Rows are points. The last column is the point's height on a tilted bowl or saddle (a function of degree 2), plus a little noise. Along how many of its main directions does it bend up, bend down or stay straight?

Points (11 x 3)
-35.3 39.1 19.6

-18.0 12.3 0.7

17.1 -52.6 62.1

-17.1 -14.3 1.9

4.5 -11.1 10.6

-14.1 -18.5 4.9

19.4 19.2 8.2

-13.7 -11.9 2.5

-20.9 -0.9 -1.4

-3.4 -0.2 3.3

23.4 -8.7 18.9
Directions: 1 up, 0 down, 1 straight

Points (16 x 4)
34.6 24.1 -42.6 -66.3

15.3 -12.6 -14.0 -6.9

-19.6 28.2 16.6 6.2

-6.5 -19.7 -14.4 4.5

4.2 -15.3 8.9 1.1

-38.9 32.3 -1.2 5.1

6.6 13.4 27.3 -7.7

-1.4 7.0 13.1 7.2

12.1 -6.6 23.5 -8.9

-29.7 -35.2 6.1 -15.5

-10.7 51.6 -21.6 -25.2

5.3 -7.5 -29.8 -2.8

-11.0 3.4 -0.7 14.5

-2.4 -28.0 12.3 -4.5

6.1 -11.6 -12.8 1.7

28.4 -35.3 -9.4 -34.4
Directions: 0 up, 3 down, 0 straight

Points (18 x 4)
-4.4 -43.6 -0.6 18.8

24.6 4.0 -8.6 7.2

-8.8 19.3 39.9 -17.0

28.8 -32.5 3.4 -15.4

-2.1 -27.4 -6.9 6.1

-17.7 -24.6 -4.9 11.3

5.6 21.4 -36.9 46.0

1.3 -20.9 2.3 9.6

-34.7 -15.2 -12.5 0.1

-7.3 22.4 5.2 20.6

-3.5 -29.1 14.6 22.0

-20.6 -17.3 -37.5 -20.0

-21.4 31.8 -0.5 24.8

3.0 11.4 9.2 12.2

13.9 7.0 -22.3 18.7

48.3 -26.0 -2.0 -45.7

-22.3 9.8 13.4 7.3

-19.6 -4.5 -32.7 -3.3
Directions: 1 up, 2 down, 0 straight

Points (23 x 5)
-44.2 -8.3 6.8 3.3 -0.1

-38.1 27.9 -22.0 6.8 -14.4

15.7 2.4 -2.9 -9.8 10.1

-0.8 -4.2 26.6 -1.1 0.7

-17.9 23.6 -28.8 38.0 15.7

-16.9 -7.3 14.4 11.1 0.2

35.7 -32.4 31.7 13.1 -0.8

3.4 -43.0 -25.7 4.8 -37.0

-22.7 30.2 -19.1 13.2 -21.0

4.0 5.5 24.7 -32.2 27.7

3.9 -35.3 14.8 16.1 -12.4

-25.2 34.8 -16.5 -30.9 -42.5

-11.4 13.6 -27.5 6.1 -4.9

5.8 12.3 -31.1 -9.4 -23.2

30.6 10.0 21.9 -27.9 51.4

17.3 32.9 -4.8 8.7 -18.9

-45.0 1.3 -5.1 -12.2 1.3

-2.8 30.9 -10.0 5.9 -24.2

8.4 -8.1 6.5 -8.8 13.3

23.5 20.1 -7.0 5.4 -1.1

-49.1 24.7 5.2 26.2 -25.1

-19.8 18.1 -10.8 24.5 3.2

-0.8 4.9 -6.9 -10.6 4.1
Directions: 1 up, 2 down, 1 straight

Points (27 x 5)
-25.5 17.1 -17.2 -20.9 -0.4

-12.2 -1.2 -22.7 38.7 -11.6

14.7 -22.5 -30.4 -48.7 25.5

13.5 -11.2 13.2 -14.9 -28.7

-12.8 5.6 17.3 1.7 5.5

-77.0 -22.6 8.5 1.4 -28.3

5.9 -4.3 -23.1 3.0 -11.2

-8.2 -6.6 7.4 12.5 -7.5

-7.9 -5.4 -1.7 -5.1 -8.1

2.6 11.3 -31.4 21.6 -6.4

14.5 -15.0 44.3 15.9 -16.8

15.5 -4.3 20.2 -51.9 -42.2

16.7 27.5 -15.3 47.3 45.6

5.6 0.5 -15.0 19.9 -5.9

19.1 -14.1 19.3 6.2 -27.1

-29.8 19.6 -8.4 13.5 2.9

-19.2 17.0 -26.4 -1.7 -6.2

-1.7 5.8 -7.9 38.9 9.0

10.1 11.1 -6.8 -21.1 -15.4

12.8 -10.7 12.5 26.7 -8.5

45.7 -1.7 5.4 14.9 -23.7

4.0 30.7 14.0 6.5 33.5

12.4 -16.9 -22.6 -41.8 7.4

-4.6 4.4 22.1 1.3 3.8

17.8 8.1 -12.7 -15.1 -18.7

-8.1 -15.4 10.6 -0.6 -17.7

43.9 -21.4 3.1 35.8 -36.5
Directions: 1 up, 2 down, 1 straight

Points (48 x 7)
14.6 -31.1 -6.4 15.5 -27.2 5.9 9.8

-1.1 -38.5 9.2 23.4 -4.6 -12.4 3.1

-13.0 24.0 9.7 -34.4 43.8 7.6 26.0

37.8 3.6 32.1 23.2 19.3 -0.4 28.0

15.9 11.1 -26.6 -20.9 11.9 33.6 40.3

3.5 13.4 -15.9 27.3 -12.0 14.5 16.8

20.0 13.3 8.5 8.4 19.5 15.8 20.7

-49.4 -45.7 13.8 21.5 18.3 9.3 29.2

2.9 7.9 -28.1 17.8 29.0 33.5 41.0

-23.9 -51.6 19.8 25.4 -23.1 -33.7 14.9

3.3 -21.4 -7.6 10.4 22.1 16.3 18.0

-2.2 8.2 2.8 -21.6 0.9 -27.3 -4.6

-18.1 -0.5 21.1 37.0 3.4 -22.8 10.8

-21.2 -5.2 -9.1 5.9 33.3 -12.7 12.0

15.8 35.6 -6.6 13.5 8.0 20.4 29.4

-24.1 0.6 7.9 16.8 18.6 38.3 29.8

-21.6 36.2 -22.3 16.4 -3.5 -17.8 23.2

21.3 4.1 19.4 24.9 -3.3 2.3 11.4

-21.3 -21.8 -12.1 20.4 33.1 -30.6 13.3

14.6 4.7 -4.9 27.0 4.1 1.9 10.5

11.6 15.2 2.4 -36.5 -6.1 -2.0 -1.5

-21.9 -7.5 57.8 11.3 -1.3 18.5 21.9

2.5 -12.1 -33.1 26.6 -22.1 -5.8 13.7

4.8 1.4 31.1 44.8 34.1 50.4 60.1

-23.0 21.7 11.5 11.2 0.0 -39.9 11.8

-36.1 -8.6 17.0 -28.3 -9.7 -2.5 -9.2

35.9 20.8 6.0 2.6 -18.2 -18.3 13.2

2.5 11.3 5.0 20.5 -0.4 20.2 14.0

14.4 1.8 -15.2 -1.3 15.3 8.1 16.0

-13.4 -2.3 16.5 -16.4 11.7 -23.1 -4.9

-36.6 4.9 23.6 -19.3 -16.0 -13.9 -9.6

4.1 19.6 14.0 6.1 -4.3 21.5 11.9

-12.4 22.1 -19.3 1.6 -25.6 -7.7 8.0

22.5 18.2 -10.4 -16.7 7.4 0.8 15.0

9.7 47.6 -12.1 -14.5 8.6 -6.6 23.1

-22.1 6.0 -40.4 27.6 21.1 27.4 40.2

-2.4 -10.1 25.4 -35.5 10.8 23.4 11.0

66.6 -19.3 -3.1 22.6 -10.3 16.0 45.2

-24.8 -9.5 36.4 8.0 -26.3 5.1 4.0

22.0 11.1 1.0 20.2 26.3 -25.9 17.8

-3.1 -18.1 2.5 25.1 -29.4 -27.7 3.9

11.2 -8.0 8.2 -30.0 -48.2 -28.2 -6.9

-5.4 2.3 -4.3 34.1 -27.9 -28.0 10.9

8.1 8.4 16.1 -11.2 -28.9 -6.3 -7.0

-18.3 -7.1 24.5 -7.5 -12.2 11.0 -3.3

30.0 -6.8 16.4 50.3 -15.9 1.6 21.3

0.0 -11.8 -24.0 -14.3 -23.3 -0.4 5.6

-14.9 9.2 12.7 9.6 17.3 -23.1 4.2
Directions: 5 up, 0 down, 1 straight
